Every row gives one point. Before rounding, the points of a table are all equally far from one centre. They may lie mostly on one side of it. Write the centre, to within rounding.
(in the rows, 128 means zero)

Points, 6 rows:
[[151 148 163]
 [ 74 146 140]
 [144 137  75]
 [104  92 138]
 [134 145 171]
 [ 77 114 131]]
Centre: [122 139 121]

Points:
[[ 92 133  88 100  95 105  91 143  84]
 [ 90 168 103 132 152 132 128 159 116]
 [ 99 107 130 135  95 140  98 143  71]
 [103  99 102 101 163 161 138 142 102]
 [ 95  92  99 104  66  94 146 134 121]
 [122 107 110 135 117 116  81 139  99]
 [144 104 110 155 119 139 129 138  78]
 [113 136 100  81 136 108 175 151  88]
 [131 125  83 123 121 120 165 156  69]
 [ 78 106 141 150 110 156 145 112 151]
 [ 61 145 141 102 103 171 148 126 118]
 [ 98 111  72 166 103 150 138 122  75]
 [ 90 161 104 158 102  97 151 157 103]
 [ 88 119 148 131  72 148 161 147 103]
 [124 116  89 164 109 122 117 121 150]
 [ 81 136  95 115 165 117 131 148  73]]
Centre: [ 98 126 110 120 115 125 141 115 108]

Points:
[[150 115  99 146 127 126 147 147  82 127 115 159 123  48 100 122 129 129]
 [117 138 179 165 130 118 143 147 102 156 162 122 155  75 150 166 178  91]
 [ 99 131 165 107 122 136 147 120 109 157 109  80 132 131 120 143 113 132]
 [121 134 154 121 162 112 158  75 115 148 110 117 131  82 195 154 152 118]
 [126 103 125 116 136 167  67 124 102 145 118  91 103 106 150 150 125  87]
 [148 136 123 101 140 105 101 126  87 142  94  88  62  70 131 136 140  81]
 [144  94 122  91 123 124  99 105  84 162 159 112 151 105 154 119 121  67]
 [176  65 139 148 179 133 102  92 117 163 103 119 129  89 121 166 137 122]
 [141 134 122  96 104 131 106 136 109 157  96 197 103  94 120 159 168 113]
 [151 103 133 134 177 101 128 142  74 195 112 155 115 108 147 128 156  49]
 [177 105  82 133 125 142 164 119 135 132 102 134 112 114 144 150 110 112]
 [135 133 120 138 168  72 135 103  93 182 155 144 136  76 147 161 184 127]
 [116 129 106 101 154  65 125 126 102 145  62 119 142 115 128 172 145 123]
 [144 118 101 110  85 102 117 126  66 126 118 104 121 103 177 163 152  76]
 [124 117  99 126 104 138 131 135  81 206 126 136 101 110 151 178 121  93]
 [125 112 199 142 127 138  91 145 100 180  94 118 134  84 130 133 186 116]
 [152 112 112  99 100 122 120  96 131 177 115  98 106  71 111 110 106 117]
 [129 126 117 135 153 121 144 130 139 129  97 159 143 107 163 157  93 142]
 [187 134 130 141 122 129 133 160 118 152  91 111 119  80 147  84 120 105]
 [147 118 132 122 117 158 148 132  99 105 123 124  87 147 114 146 123  87]
 [ 91 150 122 172  92 109  91 124 113 160 108 153 122 124 124 176 159  93]
 [149 143 173 162 116 155  91 131  96 170  70 153 111  91 130 134 161  81]
 [146 111 116 140 170 132 126 117 105 155  88 109 138 145 113 207 157 100]
 [130 135 179 125 122 141 143  92 121 182 145  97 158 121 122 159 167 125]]
Centre: [138 118 135 134 131 112 125 121 110 151 115 128 126  98 131 143 147  99]

Points:
[[ 91 150 151 144 104 111 170 152 151 124 121  98 130 133 126  95  77 146
  170 121 158  50 141 103]
 [128 113 113 134 120 104 146 174 131 122 121 155 134 158 146  86  66  86
  141 148 168  79 126 123]
 [145 132 146 130 123 139 210 169  95 116 125 126 152 178 133 147  87 121
  113 157 116  70 159  94]
 [121 153 124  98 112 141 161 140  88 159 112 104 184 141  97 129 100  91
  141 150 127  99 146  94]
 [125  80 121 116 131 122 158 178 108 139 106 130 134 159 108 120  87 130
  102 168 104  43 124  96]
 [178 127 124 103 152  83 170 145  99 120 122 115 160 163 123 134 125 174
  160 149 122 139 102 128]
 [111 134  96 137 136 163 184 169 113 106 130 129 143 148 126 110 164 164
  179 163 120 122 145  91]
 [ 96 116 123 125 121  97 181 213 119  95  81 104 125 165 122 142 117 113
  154 139 143 101 150 108]
 [113 146 135  85 155 145 136 182 180 150 133 128 108 136 172 137 118 152
  179 160 137  95 164 118]
 [118  90 121 144 152  84 156 209 128 123 102  86 116 165 113 157  85 142
  165 136  88  82 132  78]
 [ 83 139  98 117 132 134 120 130 125 123 107 124 161 136 157 114 118 144
  142 162 144  87 100  55]
 [138 131 135 123 155 135 172 151 103 110  95  77 174 169 142 101 115 142
  169 129 144  85 124 122]
 [118 133 168 111  97 121 165 155 118 125 127 116 125 145 149 116  79 114
  133 141 175  82  95 103]
 [108 133 131 146 148  85 104 120 117 112 110 129 153 148 126 173  71 110
  139 191 116  92 123  74]
 [145 141 118 170 126 134 161 144 128  89 108  82 148 114 143 164  81 127
  141 132 148 126 101 117]
 [130 157 130 119 120 157 144 170 146 130 141 114 130 153 122  87 103 199
  132 175 160  79 108  72]
 [121 114 137  87 146 162 144 140 170 106 102 154 152 156 123 149  88 135
  129 176 179 137 135  90]
 [115 119 136 157 135 114 133 210 142 109  92  85 101 162 125 137 111 101
  124 164 113  74 132  88]
 [138 124 135 113 127 148 153 145 124 112 116 173 129 169 103 149  70  81
  117 182 119 100  97 129]
 [ 92 158  92  86 131 142 112 198 129 129 125 101 158 151  83 116  60 141
  116 178 137 104 133 107]
 [117 100 108 107 151 152 126 138 112 122 134 104 140 109 114 105  47 157
  141 121 111 104  91 136]
 [108 108 135 148 129 129 112 166 141 111 122 100 165 144 124 157  95  99
  160 114 147 129 128  62]
 [117 127 104 127 127  86 148 201 121 147 126 148 153 161 132 155 109 165
  112 124  85 109 163 147]
 [130  82  88 112 130 114 173 166  97 175 111  83 127 133  90 142 103 156
  164 168 116  95 144 118]
 [104 101 131 105 132 117 170 181  85 117 132 144 120 189 173 113 106 142
  142 135 135 140 136  97]
 [179 137 127 146 106 116 149 159 132 122 154 132 139 131 148 109  60  99
  118 167 124 139 108  92]
 [149 103 138 106 149 136 195 156 162  84 137 104 155 159 124 132 100 161
  185 137 155 121 110 127]
 [136 101 115 112 103 112 154 150 145 135 145  63 160 115 110 133  91 149
  150 130 101  66 110  90]
 [162 146 136 120 200 136 181 170 160 119 102 139 108 132  92 146 108 104
  146 141 153  95 111  84]
 [102 160 131  46 104 102 152 151 134  78 120 136 124 124  91 121 102 155
  146 136 128  82 128  83]
 [105 160  99 148 131 114 160 124 153  93 146  87 107 119 152 159  92 134
  147 127 162 129  90  89]]
Centre: [126 140 113 122 139 121 149 145 140 124 124 122 118 157 114 130  90 142
 145 146 118 110 139 104]

Points (30 x 24):
[[116 139 163 109  92  98 108 181 136 147 126 130  84  99 121 150 150 122
  180 125  98  92  90 162]
 [131 124 172 166 123  87  92 154 142 149 144 103  78 103 130 155  87 113
  186 137 106 146  67 167]
 [139 116 161 132  95 143 102 114 123 153 150 134  74 124 105 163 139 104
  161  96 134  95  97 150]
 [114 158 129 152 107 110  85 172 135 162 114 138  80 123 119 154 138 123
   94 131  90  90  84 160]
 [148 157 138 149  97 125  92 112 150 184 138  89  99 129 123 154 116 102
  121  96  99 125 102 162]
 [ 75 149 174 144 138 111 133 141 132 153 126 114  98  96 102 135  99 131
  146 117 137 131  94 192]
 [142 174 134 152 115 101 109 142 132 169 105 121  80  99 131 141  77 119
  145 109  88 140 117 148]
 [106 132 144 130 124 102  89 153 115 170 166 124 122 142 141 114 125 119
  115 145 145 111 150 173]
 [139 115 150 154 118  61  82 143  97 138 144 105  81 122 128 160  77 107
  159 100 127 127  85 161]
 [126 122 141 144 126  89  81 136 133  94 142 120 100 101 138 134  97  76
  117 127 115  86  69 173]
 [138 110 145 156 111 126  64 163 147 137 146  84  84 128 119 143 126 136
  160  87 132 102 120 188]
 [126 144 155 124 110  78 104 177 140 127 144  87  76 103 156 184 101  94
  157 128  92 128 108 193]
 [117 161 157 143 125 109 107 125 157 176 132 129  95 106 129 176 175 132
  146 114 100 125 115 146]
 [144 143 121 188  96 131 114 149 135 130 142 138 105  88 106 156 122 132
  182 115 113  76 109 194]
 [ 92 107 155 149 139 110  78 166 121 155 178 109  80  92 138 164 128 121
  154 171 130 116 126 168]
 [172 148 143 123  83  73 115 133 157 138 128 105 102 112 129 146  82 113
  178 126 118 147 121 201]
 [121 153 172 156 133  91  89 164 131 116 157  97  81 116 122 129  81  84
  146 137 123 154  98 173]
 [118 149 123 135 124  98  95 136 134 151 128 101  78 115 161 160  83 104
  177 104 122 143 126 200]
 [135 104 118 138 152  94 128 158 138 171 172 138  84 113 110 190 112 127
  172 123  95 108 133 183]
 [109 130 142 135 133  79  47 146 149 148 150  79  71 132 113 125  99 118
  133 133 118 109 112 165]
 [115 114 156 125 101 100 116 128 160 151 146 153  81 121 163 169 156 108
  161 149 116  78 110 146]
 [131 125 156 143 108 119 133 157 111 128 129 100  84 140 150 140 126 160
  147 129 140  96  78 173]
 [ 93 134 161 103 131  93 134 151 138 133 132 145 103 106 101 143 127 104
  169 114 132  90 112 212]
 [144 148 146 140 107  92  69 122 153 174 127 158  73 114 120 152  94 124
  157 142  95 120  74 146]
 [153 157 188 145 130 108  82 154 153 149 119 117 103 114  96 163 135 153
  159 133  77 114 118 197]
 [110 119 166 162 139 119 104 100 133 181 152 117  88 115 139 158 151 112
  114 126 126 143 115 158]
 [ 70  99 141 135 119  99  79 170 160 142 149 115 108 141  92 165 127  86
  140 128 108 137 107 192]
 [168 149 171 130 131  93  65 133 142 147 130 136 119  96 138 136 112 116
  152 135 106  92  73 152]
 [111  90 166 114 135  89 103 148 129 137 136 111 108 110 116 136 121  96
  140  84  93 134 137 150]
 [119 116 168 181  87  76  75 164 134 132 120  88 114 104 112 131 109 102
  153 114 114 123  91 202]]
Centre: [131 126 142 147 114 101 105 143 141 138 130 124 104 117 116 160 115 114
 140 141 122 115 119 170]

Points (31 x 24):
[[127 139 151  90 149  97 143 132 110 106 105 110 120  94 146  60 154  78
  116  91 136 160 110 112]
 [ 99  97 132 138 161  75  88 138 142 107 116 134 118  71 161  69 171  89
  142 104 120 120 101 137]
 [117 131 124 108 163 106  86 127 116 127 118 134 130 111 152  65 171  91
  162 102 143 121  67 139]
 [113 141 135 103 129  85  68 131 113 119 121  99 148 122 142  55 166 129
  149  84 142 154 133 145]
 [110 130 119 107 160 107  76 140 138 106 114 150 112 108 149  57 161  82
  133 112 109 146 129 113]
 [131 142 135 116 151  88  86 135 113 101 112 128  83  80 131  62 156 125
  149 105 117 124 122 133]
 [116 124 133 112 153  78 116 131 137 127  89 109 114  91 164  41 178 110
  149 124 121 151 135 113]
 [114 135  97 101 141  78  84 146 159 110 104 113  99  92 172  72 168 112
  150 109 123 120 127 135]
 [155 134 155 118 154 117 102 160 117 110 100  87 125  99 143  69 182 106
  151  78 111 127 112 140]
 [122 159 103 121 135  96  82 153 108 117 117 103 153 122 155  91 176 107
  180 112 155 114 146 147]
 [124 121  88  83 119 108 107 120 139 114 148 115 107 100 141  80 154 130
  126 107  85 141 150 124]
 [ 75 109  87 128 148  85  96 144 136  91 125 105 140  98 174 109 199 118
  133 119 102 137 109 109]
 [ 96 159 130  93 150  93  83 144 162 104  83 114 112  92 162  99 166 114
  158  93 118 111 131 129]
 [115 111 134  71 156  98 101 168 140  94 147 116 114 112 116  72 141 117
  162 102 144 136 115 155]
 [116 129 119 119 111  90  97 125 152 113 113 108 136 103 151  83 192 102
  174  88 162 107 134 132]
 [120 140 127 124 138  73  66 146 140  99 141  95 126  89 162  63 171 100
  147  97 124 144  85 134]
 [129 149 117 107 152  96  55 102 128 121 121 125 118 105 176  86 170 117
  118  82 121 135 115 124]
 [ 96 116 134  95 169  84  91 143 137  82 142 129 151  93 193  65 166 110
  133 122 147 112 119 119]
 [111 136 158  91 108  89  75 122 136 117 110 110 145 106 133  89 203  83
  128  78 111 114 119 114]
 [141 122 132 129 166 116  79 167 123 108 112 131 109 105 121  77 189 111
  161 138 135 116 108 137]
 [158 117 124 121 127  76 110 139 105  81 121 120 129 126 182  77 170 106
  122 107 151 135  87 115]
 [ 98 147 141 100 133 110  83 143 144 113 113 110 124 118 148  53 173  86
  157 126 133 108 118 113]
 [123 160 143 100 136 102  77 156 150  95 133 129 130  76 140  58 181 105
  130 111 115 107 131 142]
 [135 133 116  89 127  81  73 130 144  96 146 112 139 110 167  62 143  82
  146  88 131 140 137 126]
 [ 84 132 133  84 124  83  81 114  97 104 109 137 125  99 163  96 161  76
  141  96 122 123 142 142]
 [115 151 147 113 113 104 110 157 148 100 129 102 100  98 160  85 162  84
  153  95 149 167 124 123]
 [129 118 144  89 128  96  65 149 117 115  89 102 114 106 143  73 163  95
  128  92 111 127 100 106]
 [ 83 134 147  96 146  92  89 165  95 114 142 133 140  87 182  67 176 112
  150 108 131 145 102 145]
 [135 128 145 114 143  99  79 132 123 129  82 142 115 115 157  55 188 111
  140 110 126 136 133 128]
 [108 133 104 128 139 102  91 139 126 112 114 130 106  88 136  71 186  89
  151  98 129 145 151 143]
 [119 164 129 124 150 101 108 129 147  96 126 137 132 104 156  64 199  98
  116 112 159 119 134 130]]
Centre: [127 127 140 107 145  88 114 136 130 120 130 119 148 105 144 118 161 115
 138 122 120 136 120 127]

Points, 30 rows:
[[145 126 175 133 164 102  91 162 175 133 132 108 147 158 131 128  82 106
  124 193 110 138 164  94]
 [152 164 112 130 165 102 148 161 166 117 125 108 130 115 119 123  89  94
  135 181 105 112 137 102]
 [121  80 107 115 138 118 142 147 125 132 102 126  88 102 124 138  97 130
  115 198 130 114 154 138]
 [114 107 130  99 181 112 123 151 156 155 161  96 120 165 136 110  84 118
  132 223 152  99 141 114]
 [130 125 135 131 146 117 120 100 173 118 114 135 101 129 111 123  93 130
  127 211  82 125 155  82]
 [160 127 136 111 141 123 115 149 154  97 130 119 121 156 112  98  72  77
  112 168 116 110 164 122]
 [159 107 147 126 131 136  89 146 143 105 123 117  83 138 181 121  80 137
  150 191 137  97 173 111]
 [101 110 159 118 163  92 111 168 157 120 122 105 101 141 108 120  83 109
  115 178  95 119 162  95]
 [109 127 151 129 169 123 110 147 169 138 109 130 115 142 105  92 118  88
  118 214 129 125 178 106]
 [128 142 132 103 144 142  98 146 140 104 161 100 100 163 107 135  78 121
  126 190 125 105 140 145]
 [139 114 167 112 161  88 104 154 180 159 127 126  77 134 113 151  86 119
  156 168  98 127 150 122]
 [122 104 127  84 137 115 122 145 151 123 138 127  99 140 148  95  77 110
  141 236 160 131 129 107]
 [114 103 126 110 144 106 122 146 125 152 132 105  88 136 129 117  78  97
  135 216  95 100 161  86]
 [123 124 137 121 156 110 131 163 147 114  90  89 127 141 124 100  97 150
  125 207 112 136 165 137]
 [149  80 147  93 161 110 112 152 167 131 122 134 108 142 127 152 115  91
  150 226  97 128 124 116]
 [ 97  86 142  99 159 126 120 143 119 126 140 146  90 114 135  95 113  79
  142 177 134 113 150  98]
 [146 133 156 124 149 125 106 141 147 160 131 134  94 151 108 102  77 110
  128 200  99 111 174 116]
 [126 117 144 124 148 106 146 124 171 144 125 146  79 135 119 128  51 111
  127 158 111 116 172  86]
 [111 106 147  91 149 130 139 121 182 147 129 110 118 159 131 141 108  98
  135 231 130 108 188 104]
 [139 113 142  76 148 140 118 149 181 150 122 120  61 145 106 132 121  84
  131 185 104 125 156 107]
 [152 125 155  99 139 141 122 153 162 140 134  95 121 134 117 155 102 111
  141 211  91 115 161  87]
 [155 118 159  86 142 122 143 172 163 121 118 145 125 131 126 136 101  90
  147 194 112 109 162 124]
 [132 119 114 100 152 128  99 159 198 130 131 137  85 145 134  90 105 118
  146 195 133 142 158  97]
 [126 122 133 127 109 114  94 166 176 133 152  86 104 131 129 129  83  95
  143 207 126 106 114  92]
 [119 116 122  74 133 144 112 147 166 140 118 121  98 125 130 129  75 124
  133 169 100 144 160 102]
 [126  99 105 115 143 115 103 127 197 125 156 116 112 143 110 116  85 108
  139 192 102 122 136 116]
 [130  99 115 129 148  68 133 162 164 154 130 127  89 121 124 106  69 109
  157 192 129 130 129 109]
 [130 123 136 117 158 136 127 161 163 132 153 123  67 135 141 103  70  93
  135 205 141 123 165  98]
 [145 132  84  85 156 117 127 119 138 131 108 141 111 128 113  98  89 105
  152 209 154 137 125 108]
 [147 126 148 111 155 141 103 147 165 126 159  95 113 133 134 124  66 124
  127 185 119  98 163 121]]
Centre: [134 122 140 129 143 112 129 122 143 136 113 111 104 163 149 136 121 109
 134 168 143 128 128 108]

Points:
[[124 130 125 109 103 190 166 135 145 133 118 134 169 116 184 148 142  97
  187 176  94 116 111 152]
 [115 144 139  85  78 133 176 134 146 121 157 145 161 137 173 147 102 117
  154 169  91 122  99 113]
 [121 126 141  86 119 150 183 134 131 132 158 118 170 164 179 161 109  89
  154 152 123 116  93 146]
 [114 147 144  94 101 129 143 137 149 103 132 108 169 137 191 167 122 100
  138 128 115 124  86 137]
 [120 120  93 111  89 135 176 115 144 111 137 125 133 164 177 129 102  69
  159 154 113 142 100 144]
 [ 87 118 127  64 104 149 161 153 133 142 124 132 173 132 170 152 125 112
  132 169 113  98  95 122]
 [122  98 101  97 109 162 183 149 129  94 144 110 166 140 183 121 131  95
  146 175  93 125  91 132]
 [124 132 110  96  83 154 156 152 150 102 135 124 167 180 184 115 132 119
  129 158 128 112  98 140]
 [108 128 134  73  89 164 168 159 120 130 149 124 154 156 188 154 135  99
  158 147 130 120  97 137]
 [124  95 123 101  61 137 146 152 164 117 125 131 188 124 194 151 117 115
  146 142  97 100 114 157]
 [ 99 132 119  84  87 140 178 132 129 102 156 101 170 171 163 137 134 111
  135 151 116 107  77 150]
 [ 94 130 129  91  86 149 177 133 150 148 152 141 180 165 164 141 119 118
  134 149  83  77 114 142]
 [133 102 146 145  99 125 177 155 136 112 139 126 207 136 168 136 107 125
  153 147  96  89  91 142]
 [137 101 124  73  95 128 185 126 152 109 133 108 167 124 160 130 105  95
  163 177  88 120 111 124]
 [103  97 115  78  98 148 159 138 130 116 126 117 187 151 180 140 143 113
  145 162 116 102  68 152]
 [105 100 119 110  74 163 168 136 141 108 140 124 146 149 200 120 143 108
  130 163 101 110  98 123]
 [131 141 103  89  79 158 181 128 113 116 144 122 176 162 157 163 134 105
  129 143 113 123  87 145]
 [ 93 122  92  66 114 138 174 139 162  99 144 141 154 124 140 130 101 110
  124 154  82 133 108 128]
 [139 104 138  76  85 119 195 166 123 110 169 148 168 126 143 139 120 105
  130 148  87 134 117 140]
 [111 115 101  75 106 145 156 128 110 117 133 111 177 174 156 136 120 111
  140 168 101  85 104 121]
 [105 119 112  94 106 149 174 120 131 115 145 114 195 162 206 114 133 129
  138 155 133 109  95 150]
 [ 94 125 116  65  78 151 189 165 136 125 139 116 140 141 153 126 121  82
  156 151 110 100 114 138]
 [138 118 112  77  78 138 174 119 144 120 145 140 165 113 191 145 137  98
  153 169 121 104  86 158]
 [142 153 120  93  74 143 163 142 147 121 140 132 166 156 172 133 102 133
  135 156 102 102  87 139]
 [101 111 101 113  85 152 177 146 127 106 128 103 140 163 168 131 109  87
  158 147 115 145  80 140]
 [ 86 122 117  87 108 168 148 141 150 125 155 130 174 123 190 127 104  88
  153 160 107 106  78 155]
 [126 107 114 109  80 169 173 168 150 136 161 108 160 141 183 136 135 116
  124 142 124 111  97 135]
 [ 97  96 134  63  74 124 172 146 124 109 134 130 137 138 147 122 132 131
  148 173 135 138 105 119]
 [100 120 129  78 105 151 180 152 153  97 157 120 158 162 174 157 122 100
  162 158 138 118 108 152]
 [113 105 118  92  95 147 158 122 138 116 149 144 183 134 188 116 112  98
  157 168 137  89  74 140]
 [100 118 143 102  84 165 163 152 146  99 137 136 192 150 160 110 131 130
  142 167 101 125  80 127]]
Centre: [112 120 121 116 111 132 151 130 126 125 138 132 157 124 147 123 131 119
 153 139 111 123 128 155]

Points, 31 rows:
[[127 161 134 124 196 170 149 121  74 139 101 156 135 146 117 107 102 136
  124 133 138 167 117 104]
 [139 139 165 149 159 141 115 115  53 144  84 170  74 171 121 108 122 156
  112 107 117 121 121 130]
 [139 140 190 127 133 148 101  95  46 155 106 170 106 162 130 105 118 149
  111 109 148 137 128 122]
 [138 138 183 141 185 127 109 104  64 110 114 124 108 134 152  93 111 125
  119  83 124 128 129 100]
 [141 127 135 157 170 152 161 103  65 157 118 179  98 172 106 105 142 138
   97 114 125 148 122 105]
 [144 153 144 147 193 129 129 119  43 112 112 143 111 159 130 104 136 153
   93  94 123 117 131 131]
 [141 150 161 127 160 170 101 102  71 147 124 190 108 125 100 112 113 159
  107 112 162 102 144 105]
 [134 141 194 156 165 130 124  85  63 157 125 137 127 158  98  76 120 139
   94 141 128 123 126  69]
 [156 114 174 147 173 157 138 107  64 154  83 147 101 134 156  80 109 143
  123 104 122 136 132 125]
 [154 130 145 154 172 174 111 113  79 153 120 153 103 145 109 111  99 182
  120 115 111 140 129 111]
 [121 149 156 120 157 146 143 135  66 127  87 173  75 179 138  87 137 185
  133 145 101 117 146  96]
 [152 139 182 153 164 141 151 130  68 133 108 129  97 141 123 117  92 149
  137 143 120 155  92 156]
 [141 119 163 152 158 139 128 106  58 148 116 193 103 141 107  93 133 155
  121 105 135 139 106  93]
 [135 106 165 117 182 147 117 120  70 137 104 127 112 171 134 124 101 162
  100 122 146 102 126  74]
 [171 131 184 157 151 151 118 106  67 106 136 153  71 143 124  91 111 167
  119 128 147 128 145 130]
 [142 142 176 157 147 132 103  84  91 126 107 167  97 165 119 110 109 196
   89 121 107 136 122 119]
 [151 105 171 146 170 133 102  88  77 129 110 167 104 143 127  87 111 177
  125 126 122 137 109 100]
 [171 119 145 149 140 130 123  89  99 136 113 159 117 186 165 106 109 150
   91 124 139 131  88 119]
 [142 129 160 132 127 136 126  94  76 123 100 138  83 178 151 115 105 194
  122 104 119 124 119 111]
 [179 150 166 114 125 136 147 138  71 118  97 162 106 132 125 114 133 161
  114 104 133 126  84 121]
 [151 135 150 135 136 151 129 102  50 155  67 163  95 163 150  84 125 153
  113 121 145 140 127 113]
 [144 123 183 144 151 158 105  75  70 127 117 140 142 134 118 109 125 190
  105 127 133 125 125 139]
 [155 119 184 147 148 140  89 100  63 116 111 162 122 163 122  94 111 149
  100 110 145 120 129  98]
 [157 159 170 137 150 162 143 116  77 113  85 144 115 166 116  98 139 193
   87 137 141 129 117 106]
 [152 129 175 138 183 137 148  94  67 144 104 174 106 154 132  85 104 166
  113 111 159 121 128 122]
 [154 112 150 106 140 166  93  92  91 139  87 149  80 139 158 106 107 145
  132 123  92 122 141 118]
 [146 148 130 126 177 166 108  88 102 105 129 160 121 150 151 109 114 161
  143 104 103 136 135  99]
 [133 118 158 127 158 149 105  95  56 151 104 152  98 139  91 110 106 166
  124 106 110 139 132 119]
 [166 129 172 124 160 145 118 118  46 174 134 146 116 153 123  78 120 130
  102 125 129 128 106 114]
 [165 120 174 138 178 147 145 111  61 115 121 175 111 155 128  74 118 169
  107 131 120 128 138 131]
 [155 109 152 152 175 122 115  82  69 123  90 152 126 134 131  91  88 172
  106 148 129  96 132  92]]
Centre: [118 144 149 139 133 116 136 128 113 141 122 141 117 128 139 115 132 135
 113 150 129 118 148 117]
